Every row gives one point. Examples show where two turns around zero, p and q, send a point. Write where each new point lands after one turn and then the other. Backwards means that the second turn is done in reverse. Each puzzle has new turns, and all numbers are rounded.
In the rows, zero is written as 128.

Turn p:
[108 160 117] => [100 139 154]
[141  81 108] => [132 119  76]
[133 170 129] => [124 155 160]
[130 101 158] => [155  99 122]
Turn q:
[148 109 145] => [142 100 137]
[166 103 153] => [152  88 149]
[ 90 118 127] => [110 129  93]
[117 154  77] => [134 185 120]
[119 156 138] => [102 138 141]
Where do these land?
p, then q: [ 91 171 107] => [ 72 115 108]
p, then q: [163 108 162] => [169 123 161]
p, then q: [156 145 118] => [116 147 154]
p, then q: [ 94 105 131] => [141 113  92]
p, then q: [136 110 121] => [143 142 124]

Turn p:
[ 84 127 140 145] => [ 99 144  98 148]
[170 126 141 156] => [147 117 165 158]
[144 113 144 166] => [132 115 141 171]
[110 100 146 104] => [ 95 103 117 115]
[137 180  98  96] => [154 169 138  80]
[123 122  99 100] => [140 120 109  95]
Turn q:
[115 109 148 133] => [137 103 144 131]
[172 114 110 179] => [189 157 110 141]
[104 111 119 142] => [130 116 136 159]
[111 171 131  97] => [ 79 143 140 109]
[159 106 121  80] => [119 105  78 101]
[107 157 138 136] => [112 143 159 128]
Where do these land?
p, then q backwards: [108 117 128 112] => [134 128 124 101]
p, then q: [140 221 133 109] => [ 84 162 162  58]
p, then q: [117 102 122 161] => [156 140 122 159]
q, then p: [143 101 121 119] => [153 109 118 124]
q, then p: [128  96 153 149] => [132  92 153 139]
q, then p backwards: [133 130 111 118] => [108 127 126 131]

Turn p:
[124 101 150 125 169 113] => [133  97 139  85 140 122]
[127 157 155  86  81 136] => [122 201 122 125 138 123]
[142 140 155 114 103 160] => [124 172 141 124 129 155]
[108 128  81 119 123 144] => [100 121 103 146  95 121]
[123 132 117 157 161  82] => [145  79 119 137 156 105]
[104 103 130 170 152 116] => [121  79 159 131 134 114]
[165 171 151 113 117 154] => [138 171 114 132 150 174]
[131  91  84 140 117 119] => [142 103 127 144  81 109]
Turn q:
[158  86  78 121 130 154] => [146 118  68 141 143 166]
[143 101 137 101 158 118] => [156 123 143 116 141 166]
[ 89 109  96 132 125 109] => [ 94 102 110  97 142 132]
[159 132 139 116  93 123] => [159 133 117 127  93 116]
[156 130 101  95 129 126] => [160 146 100 111 138 137]
[100 133 149 115  98 135] => [103 140 136 115  91 126]
[108 164 173 177 135 114] => [105 118 183 153 126  82]
[111 169 150 167 157 145] => [101 144 165 165 151 100]
Where do these land?
p, then q backwards: [ 82 108 110 129 142  94] => [112 145 119 170 103  94]
q, then p backwards: [161 117  87 143  92 156] => [145 158  70 110 129 110]
p, then q backwards: [143 174 161 127 177 129] => [120 104  80 114 179 123]
p, then q: [123  82 120 122 118 127] => [141 121 128 108  87 121]
q, then p backwards: [142 155 131 135 116 176] => [125 153 107 122  80 132]
q, then p: [120  99 159 141 109  88] => [145 152 164 100 101 110]
p, then q backwards: [126 161 128  99 143 127] => [119 131  86 117 131 140]

Turn p:
[132 150 164 126 103 123  99 164 111] => [138 119 126 103  72 154 146 130 125]
[ 84 117 130 100 164 144 119 102 126] => [137 124 158 124 134  99  74 111 122]
[ 82  90 106  83  83 155  89  86 143] => [137  72  93 157 126 127  53  90 122]
[147 136 148 139 165  96 107 101 136] => [138 125 150 117 128  85 159 110 156]
[158 120 114 125 146 127 155 154 139] => [126 137 128 113 162 138 142 162 136]
[133 157  99 167 156 145 135 156 102] => [141 184 126 136 119 114 141 168 110]
[142  82 102 138 121 159 151 135 127] => [147 124 117 153 174 151 123 147 105]
[110 136 124 167 132 127 115 131 127] => [134 143 138 160 105 117 135 136 129]
[158 158 141 130 127  81 148  87  79] => [ 93 141 121 100 129  93 182  89 100]
[125 145 135  97 131 130 111 103 155] => [126 122 120 111 126 117 104 101 162]
[108  87  98 130  99  87 147 164 161] => [ 86  79 126 161 140 147 126 178 136]
[156 159 176 134 107 163 159 153 131] => [133 166 133 102 120 194 150 113 134]
Turn q:
[111 123 136 130  97 115  93 103 153] => [125 140 124 116 123 114  81 108 157]
[150 103 120 115  64 154 144 129 133] => [175  90 141 105 112 156 116 103 144]
[126 113 136 145 191 140 110 186 123] => [100 109 148 134 145  94 146 195 103]
[105 176 136  66 116 150 149 137 101] => [107 124  88  92  80 151 175 117 127]
[123 100 114 124 147  98 119 160 122] => [117 103 127 133 165  98 143 137 135]
[166 142 103 155 150 121 107 145 129] => [155 135 130 146 138  89 128 142  91]
[134 107 131 146 161 134 128  88 106] => [127 154 123 140 165 159 114 149 114]
[137 130 166  80  84 128 158 114 143] => [137 136 148  84 105 158 149  90 163]
[116 148 122 206 125  95 110 116 128] => [107 142 138 179 136 102  80 102  94]
[113 139 117 112 144 146 162 101 143] => [130 148 115 150 109 159 148 138 151]
Where do these land?
q, then p: [173 101 174  95 108 124 160 110 110] => [144 152 141  74 164 147 102  86 135]
p, then q: [148 124 145  86 113 129 113 116 142] => [156 137 112 118 142 137 125 146 166]
q, then p backwards: [108 122 103 129 161  76 159 130 166] => [136 129 112 183 138 103 137  92 170]
q, then p: [184 129  88 141 156 110 110 170 112] => [114 124 146 100 151 100 189 157  94]
p, then q: [ 69 119 114 171 102 172 128  98 151] => [129 145 138 155 118 117  51 129  80]
p, then q backwards: [154 164 147 127 143 149 150 110 132] => [145 136 153 101 127 100 131  92 132]
p, then q: [123 125  88 129  84 101  90 133 102] => [144  71 108 154 157 126 116 100 129]
p, then q: [115 130 130 128 140 177 120 121  83] => [143 146 104  98 135 128 126 111  78]
q, then p: [ 99 117 150 160 153 112 122 131 137] => [129 129 167 144  89 120 119 134 134]
p, then q: [108 147 141 114 121 131 128 162 147] => [129 109 130 103  95 120 112 135 143]

Turn p:
[113 147 125  88 106 101 152 169 134  84 114] => [ 97 125 141 100 179 125 164 138 139  91 106]
[143 108 177  87 122 137 164 165 138 100 125] => [130 138 152 116 168 144 151 133 183  97 161]
[103 118 154  98 129 104 187 141 118 115 138] => [139 121 154 106 179 109 165 136 129 119 162]
[134  89 130 101 150 105 125 156 117  72 120] => [130 129 135 124 132 141 159 128 126  51 143]
[106 144  95 112  98 122 111 120 150 121 181] => [106 115  69 129 144 133 147 163 112 147 116]
[145 134 126 136 165 155 127  86 144 150 100] => [141 130 138 163 118 148 103  79 119 153 130]
[146 118 139 132 153 144  99 102 116 203  92] => [170 121 138 112  80 148  93  78 132 166 127]
[141 165 126 142 103 107 124 120 106 109 165] => [ 97 158  95 116 135  90 119 145 117 130 130]
[142 112  96 165 127 169 113 111  97 149 108] => [156 157 139 155  73 128 122 127 119 149 100]
[160 103 100 169 139 122 118 130 144 150 111] => [159 109 123 160  96 111  99 118 136 115 103]
[100 178 115 160 126 132 113 151 119 124 180] => [103 142 110 118 142 121  93 188  91 144 118]
[103 120 155 146 118 137 104  85 154 157 101] => [107  90 143 137  90 138 121 104 134 173 143]
Turn q:
[142 105 146 116 159 131 109 119  89 128 142] => [112 125 140 111 141 131 108 147  93 149 159]
[110 153 134 105  65  76 111 153 151 150 115] => [123 119 100 129  72  82 135  88 118  99  88]
[101 100 107 123  79 136 147 119 120  97 118] => [123 111 140 160 155 122 131 110 128  69 126]
[154 109 124 187 164 126 169 152 107 153 103] => [159 166 150 139 138 143 152 196 110 142 103]
[149 200 108 113 139 107 127  87 107 144 101] => [190 128 155  95 114 104 143  84 128 163 138]
[136 116 109  93 124 126 179 139 103 150 140] => [141  83 134 132 127 141 173 142  96 119 133]
[113 163 131 147 158 137 139  82 123 122 152] => [135 152 138 130 152 153 142  92 137 169 149]
[138 100 197 156 116 160  98 139 186  77 127] => [ 71 168 126 156  95 148  70 148 183 106 146]
[129  91 110 106 161 100 102 116 138 112  94] => [108 103 158 121 150  79 105 149 140 147 117]
[128  95 132 131 144 162 118 125 126 143 125] => [114 122 138 114 146 158 106 151 125 127 119]
[141 113 105 110  99 131 120 111 135 119 165] => [133  88 106 155 135 134 106 110 123 123 141]
[141 179 154 147 135 128 113 194 127 139 133] => [139 174  79  93  84 124 144 150 132 128 136]
[ 82 139 107 129 120 142 131 128 151 131 150] => [114 123  99 129 152 143 147  97 148 121 109]
Where do these land?
q, then p backwards: [161  99 141 151 140 166 153  98 116  93 100] => [118 115 167 147 162 173 156 166 133 113 125]
q, then p backwards: [112  93  95 168 149 152 122  85 104 115 100] => [128 169 131 123 162 147 187 169 141 126 121]
q, then p: [125 111 122 138 177  91 105 132 139 113 165] => [164  89 126 102 127 121 101 142  91 144 108]
p, then q: [134 161 122 105  95  97 132  95 128 169 139] => [141  78 145 116 140 113 141 113 110 160  90]
p, then q: [ 96 126 127  97 111  90 166 137 127 151 136] => [110  87 151 131 122 122 156 164 110 156 133]
p, then q: [133  98 151  99  96 123 128 110 109 166  94] => [127  80 151 157  88 152 132 104 132 132 115]
p, then q: [140 128 140 170  92 123 105 163  91 105 146] => [117 135  86 125  99  78 148 113 142  93 127]
p, then q backwards: [147 166  93  92 129  93 110 152 170  94 156] => [ 72  92  91 135 107 156 102 166 133 134 158]
q, then p: [ 95 154 172 151 142 116 115 145 153 140  94] => [ 82 112 143 101 163 130 137 106 132 162 101]
p, then q: [113 110 136 107 128 156 138 123 162 139 145] => [130 122 115 133 136 172 128 158 135 138 114]
p, then q: [125 166 110  87 125 159 142 142  91  95 152] => [153 141 128  76 131 134 184 125 149 138 153]
p, then q backwards: [156 125 127 169 153 171 119 153 148 155 108] => [173 111 132 161 106 143 116  92 163 133 109]

Turn p:
[109 138 126 127 148 162 125 101 160 135 110 159] => [120 120 106 125 166 171 134 115 150 145 130 141]
[ 66 150 143 142 139 104  95 134  77 143 123 175] => [127 177  84 119 153 162  95 146  78 102 139 103]
[102 119 109 102  66  97  93 171 151  94 150 106] => [109 166 145 152  76 121 134 174 149 145  91  77]
[159 141 154 155 120 141  97 160 112 117 104 129] => [169 112 119 139 156  98 113 143 135 110 123  95]
[ 89  90 126 118 164  95 135 142 118 115 109 131] => [ 86 150 115  71 122 119 112 124 122 127 136 111]
[186 119 135 131 169 135 120 112 136 120 145  80] => [145 109 140 141 116  79 137  78 155 133 165 136]
[139 127 153 103 127  95 147 107 117 160 108 129] => [131 142 153 107 125 137 114 110 127  83 121 156]
[151 106 133 135 116 120 110 117 131 122 157 155] => [117 103 120 153 106 140 131 130 134 101 144 111]
[133 173  93  92 101 118 141 102  80 118 136 177] => [167 129  91 131  79 178 114 133  93 120  98 157]
[146 130  60 157  99 133 126 104 149 154 131 138] => [ 97 102 103 183 123 126 125 137 131 139  99 174]
[114 104 133 137 145 160 153 172 150 114 140  99] => [115 115 154 104 141 101 150 152 135 173 152 114]
[134 130 136 124 111 124 187  81 122 118 114  81] => [130 118 173 112 121 119 158  80 100 133  92 156]
[153 153 141 143 158 165 152 148 203 130 155 125] => [142 110 133 135 157 121 194 145 178 152 166 152]
[111 113 149 125 127 143 112 144  86 151 110 110] => [137 138 154 119 150 120  80 131 105 130 136 110]
Turn q:
[ 84 131 127  96 129 126 112 124 110  86 116 154] => [ 98 105 135 125 112 111 147  83 129 144  95 109]
[118 127 135 109 118  95 127 167 143 139 161 143] => [107 113 130 133 148 149 107 132 133 106  87 154]
[148 154 178 194 103 155 104  42 120 113 170 161] => [119 172 144  70 115 124  68 106  51 126 178  82]
[119 112 150 154 117 146 118 134 113 110 119  92] => [117 111 147 152 119 130 145 141 105 123 162 108]
[167 133  96 144 147  92 124 175  95 123 150 132] => [127 166 101 171 142 112 138 135 111  88  99 159]
[129 132  93 131 139 114 127 136 126 186 105 111] => [155 149 127 159 133 118 116 164 167 150 117 136]
[100 140 154 102 113 120 165 149 137  79 156 165] => [ 69  99 110  97 150 149 138  86 118 122 111 145]
[ 76 138 115  76 180 132 133 106 158 122 169 135] => [127  90 115  71 163 103 135 129 153 131  73  94]
[120 100  94 144 124 128 174 143 150 165 106 105] => [137 110  91 151 130 132 121 170 172 146 155 148]
[137 126  99 125  95 189 114  84 137 122 122 106] => [150 118 141  90  80 102 140 154 106 163 157 132]
[147 119 147 138 129 141 149 110  85 160 146 109] => [153 132 137 142 169 108 113 132 101 141 163 136]
[142 152 137 117 109 108 116 118 151  94  90 120] => [110 148 157 111  95 140 151 108 156 113 140 133]
[133 145 139 121 149 134 115 170 131 131  87 139] => [138 145 131 153 125 169 162 118 141 137 107 121]
[172  83 127 141 140 115 114 134 136 162  95 120] => [186 134 126 167 110 143 114 134 148 105 147 136]
Where do these land?
q, then p: [142 118 159 106 122 115  93  87 175 141  96 134] => [156 112 174 156 123 148 142 106 177 122 123 101]
p, then q backwards: [135 113 149 153  96 135 120  72 143 143 125 111] => [113 117 170 107 131  95 114 161  94 113 122 130]
p, then q: [103 149  93 141 171 124 128 144 101 107 181 154] => [115 139 109 139 143  84 112 164 103 154 100 179]
q, then p: [138 110 153 141 107 105 138 116 197 158 118  98] => [137 115 142 148 119 142 148 156 180 156 160  81]
p, then q: [137 128 149 142 111  77 143 119 111 147 115 145] => [ 95 128 125 129 110 116 166  85 118 119 128 122]
p, then q: [163  93 125 139 109 118  89 127 152 161 110 115] => [103 120 129 130  96 150 114 132 142  88 128  78]
p, then q: [121 144 110  84 144 149 155 164  82 102 191 148] => [141 123 148 140 142 128 109 150  75 149 117 214]
q, then p: [130  77 147 133 139 123 134 114 129 125 106 113] => [106 101 139 154 107 110 150 112 132 127 144 112]
q, then p backwards: [ 94 161 128 108 129 186 100 171  99 138 140 115] => [ 86 140 114 156  74 165 169 135 133 105 136 109]
q, then p: [160 127 163 153 121  95 115 114 151 105 102  97] => [154 127 142 145 114 142 188 123 124 145 135  88]
p, then q: [153 134 122 157 135 136 167 140 123 101 131 180] => [143  90  84 150 121 106 144 118 129 122 126 171]
p, then q: [120 130 138 147 165 115 163 129 122 133 119 153] => [129 111 107 116 144  99 144 102 128 131  98 141]
q, then p backwards: [ 79 136  90 102  98 146 114 152 119 105 120 122] => [130 102  78 139  98 131 162 129 155 102 138 109]
q, then p: [116 172  66  87 145 170 135 145  88 127 137 107] => [120 144 126  70 137 112 117 160 116  84 114 196]
